Each row of a before or after table is a point. The points were changed in one or more steps. Then noise was added and the rows were shuffled. The steps act on how far a point lies along the listed directions, d1 being the first. Write out the steps. A step turns or swaps two directions, mirrors them in a line or flattens them onto one, adds a multiple of one to another, or multiplies one. Angles are multiples of 10 degrees, from the lower direction toward the higher: turns from -170 to 170, lines from 10 to 170 but not 90. Use the fewest steps. Two steps may share a direction if one is a turn and the other turns, adds or multiplies; they go together, in the order done. Otherwise the lowest direction goes first.

Directions:
(1): [-51 -11]
(2): [ 11 -51]
Before (9 x 2):
[[ 13  -4]
 [ 20 -28]
 [-28 -56]
 [ 20  21]
 [ 28 -68]
 [ 40  19]
 [ 65 -56]
 [ 16  19]
 [ 20 -54]]
After (9 x 2):
[[-33  -9]
 [-42  44]
 [ 11 -20]
 [  5 -41]
 [ -9  -8]
 [-73 -41]
 [ 16 -27]
 [-71   1]
 [-59  -2]]
Steps: turn d1 and d2 by -110 degrees

Directions:
(1): [ 47 -15  34  48 -17   5 -64 -25]
(2): [ 39 -48 -18  25  70  -1  18  32]
(3): [ 31   1 -82  12 -44 -34  -4   6]
(4): [-10  68 -23  54  40   8   8 -34]
Before (12 x 8):
[[ 37  20 -50  67  22  18 -27 -35]
 [ -7  49 -34  13  13 -16  32  -7]
 [-15 -17  96 -12  33  17   6  16]
 [-31  58  -3  12   6  -3 -13 -26]
 [-17 121 -89  28  -9 -19  23 -49]
 [-13  66 -71  13   5 -26  47 -17]
 [ 16 -27 -12  36  48   1  -8  17]
 [ 11  15 -15  65  52  -8   9 -20]
 [ 17  33   3  42 -47 -11 -41 -37]
 [ 23  20  -8  41  73  15  26 -21]
 [ 25  19 -54   2  47  -1  39  -5]
 [-10 -43  42 -14  51  16  25  17]]
After:
[[ -14  -61   29  -42  -30  -17   10   21]
 [ -38  -11   15  -41  -39    2  -14   13]
 [  47  -44   22    1   -9  -15  -17   16]
 [ -12  -23   35   -3   69   15   32   23]
 [  73  -69   41   18   -1  -14  -33    8]
 [  42  -30   30  -34  -38    3  -36  -13]
 [  15  -48    6  -63  -48  -10    7   15]
 [ -18   46  -70  -12  -31  -34   50   23]
 [ -20   26  -49  -13  -60  -23    9  -16]
 [  92 -108   49    9   46    7  -38   33]
 [  20  -51  -14   -5   34  -12   -4   31]
 [ -17  -60   53  -52    9   37    3   19]]
Steps: turn d1 and d3 by -140 degrees; turn d2 and d4 by -150 degrees

Directions:
(1): [  5   3 -35   4 -16  18  31  -9 -54 -65 -69 -41]
(2): [-38 -25  22 -70  19 -62  50 -27  29  -9 -28   3]
(3): [ -4 -15 -12 -60 -34  71  36  -1   9  28  40 -50]
(4): [-21  -8  49 -24 -14 -18 -31  20 -45 -70  63 -16]
(5): [-79  41 -40  23 -27 -44  -5  16 -12  35  11 -46]
Before:
[[ 35 -22  14 -24  46   7  28 -42  23 -19 -78  31]
 [ 39 -29  51  -6  16  11 -23 -14 -12 -44  43  38]
 [ 59 -16 -17 -32   2  38  20  -7  48   5 -16  21]
 [ 18 -31  64 -30  30 -35 -27  -2  26 -14  32  67]
 [-17   9  -6 -21  16 -10  18 -13  25  23  10  10]
 [ 62  -8  13  26  -9  28 -13  -5 -31 -32  -1  11]
 [ 28  34  -7  55  29  21 -34   6   4  19 -38  34]
 [-37  11  29  24  31 -40 -16  -5  19  13  40  16]
 [ 32   9  35  25  15 -11  -1 -16   9 -34 -21  50]
 [  3  33 -16  37   8  -1  -2  -2   6  13 -62  -3]
 [ -6 -36  53 -51   8  13   5  -4  12   2  54   1]
 [ 31 -15  17 -30 -12  48 -31   9 -18 -33  43  -7]]
After, 12 rows:
[[ -6 -28  81 -10  43 -52 -37   1  39  21  63  63]
 [-14  14  13   0  20 -18 -16   0  26  28  44  29]
 [ 28  -5  24 -31 -16  56  32 -16  18  -8  18   3]
 [ 64  -5  -3  11  14   9 -18   4  32 -17 -15  46]
 [ 11 -42  87 -71  21  -5 -32   6  78  61 119  70]
 [ 26 -12  17 -10  22 -17 -26  -8   3 -31 -13  31]
 [  5  28 -32  10 -22  54  19   1 -17  -1 -52 -49]
 [ 31 -39  53 -38  21  11  -2 -24  25  -2  50  43]
 [ 22  20 -16  -1   3  79   0   3  20  51  -5  -6]
 [ 45 -19   3 -25  11  67  21 -25 -24 -56 -50 -13]
 [ 57 -16  -8  -1 -12  36  27 -21 -27 -33 -39  -8]
 [-44   0  48 -16  22 -11 -16   0  65  78 113  17]]
Steps: multiply d1 by 2.5; flatten d2 and d4 onto the line at 50 degrees; multiply d3 by -1
